Each row of a before or after table is a point. The points were changed in one or more steps. Then noise was added and the rows were shuffled. The steps act on how far a point lies along the listed directions, d1 being the first. What was done? A step turns or swaps two directions, mirrors them in a line or flattens them onto one, adds a multiple of one to another, or multiplies one. Angles are multiples of 10 degrees, from the lower direction toward the higher: turns from -170 to 170, lines from 10 to 170 but not 90. Use the fewest steps. Two steps may share a direction if one is a turn and the other turns, adds or multiplies; they go together, in the order done. Otherwise the lowest direction goes first.
(in the rows, 128 means zero)

Directions:
(1): [166 142  65]
(2): [154 191 158]
(3): [ 69 166 101]
Before (12 x 3):
[[104 136 118]
 [129 113 122]
 [169 116 140]
 [179 121 188]
 [ 61 106  84]
 [129 186 104]
 [118 117 133]
 [110 162  92]
 [ 83 129 107]
 [158  82 102]
 [197 119 123]
 [143  64 136]]
After (12 x 3):
[[ 95 145 171]
 [218 196 119]
 [179 139 134]
 [121 116 105]
 [132 209 212]
 [200 128 161]
 [ 18  19  79]
 [131  22 106]
 [136  32  56]
 [121  91 112]
 [ 71  92 110]
 [ 94 125 128]]
Steps: mirror d1 and d3 in the line at 110 degrees; multiply d2 by 2.5

Directions:
(1): [114 159  43 111  78 115]
(2): [200  94 133  64 105 110]
Before, 12 rows:
[[101 149 130 143 155 140]
 [135 135 114 125  96 125]
 [139 107 133 122 130 109]
 [134 107 129 121 126 118]
 [134 129 133 118 125 132]
 [140 121 120 113 117 123]
 [128 139 123 142 131 129]
 [130 130 138 129 130 127]
 [144 137 130 110 131 127]
 [119 141 110 121 114 127]
 [125 151  86 112 101 127]
 [121 174   7 105  62 111]]
After (12 x 6):
[[143 128 126 107 116 125]
 [124 105 139 133 136 120]
 [138 135 149 118 150 134]
 [114 157  93 121 127 134]
 [151 119 139 117 111 126]
 [138 116 147 122 134 130]
 [236  92 111  41  94 107]
 [120 133 138 135 126 128]
 [121 111 143 138 145 114]
 [127 127 136 122 132 136]
 [165 121 127  92 116 124]
 [135 133 117 135 121 127]]
Steps: turn d1 and d2 by 80 degrees

Directions:
(1): [170  33  93 112 128 113  56 111 173 106 112]
(2): [119  43 166 161 122 173 141 116  39 153 125]
(3): [136 160 181 197 101  59  53 117 103 130 111]
(4): [188 156 109 107 183 139  84 115  80 152 214]
(5): [124 110 111 114 203  43 168 103 111 180  84]
Before, 12 rows:
[[142 153 129 122 110 125  94 124 133 119 142]
 [137 130  86 112 139 145 117 120 154 124 140]
 [153 162 127 143 132 110  75 139 131 121 138]
 [163 131 111 151 133  57  58 110 147 126 125]
 [116 176 160 166 149 103 106 125 108 137 141]
 [129 129 162 161 133 131 109 121  77 153 142]
 [113 104 148 160 138 117 129 124  76 150 116]
 [107 126 153 155 148 122 160 117 100 136 121]
 [106 110 115 117 114 146 142 119 144 117 133]
 [131 134 129 129 138 143 126 124 112 145 139]
 [112 143 131 138  95 163 150 143 132 121 140]
 [128 164 149 151 111 119 106 120 131 122 126]]
After, 12 rows:
[[128 243  96 117 111 114 132 151 188 103 159]
 [137  80 117 134 116 118 111 123 142 128 117]
 [124 125 117 123 173 107 121 120 144 136 125]
 [103  28 172 173 135 169 155 117   9 169 116]
 [145 165 102  97 118 115  97 128 173 109 139]
 [134 103 128 131 142 146 124 116  97 150 134]
 [147 187  91 103 141 115 100 150 185 109 143]
 [113  60 160 166 156 131 160 106  66 149 110]
 [135 195  91 118 128 128 107 132 178 113 150]
 [125  31 162 156 146 171 136 110  31 169 129]
 [139 141 109 117 133 113 116 117 171 116 115]
 [110 116 129 133 110 135 121 118 134 118 131]]
Steps: mirror d1 and d5 in the line at 120 degrees; multiply d2 by 3; flatten d3 and d4 onto the line at 100 degrees
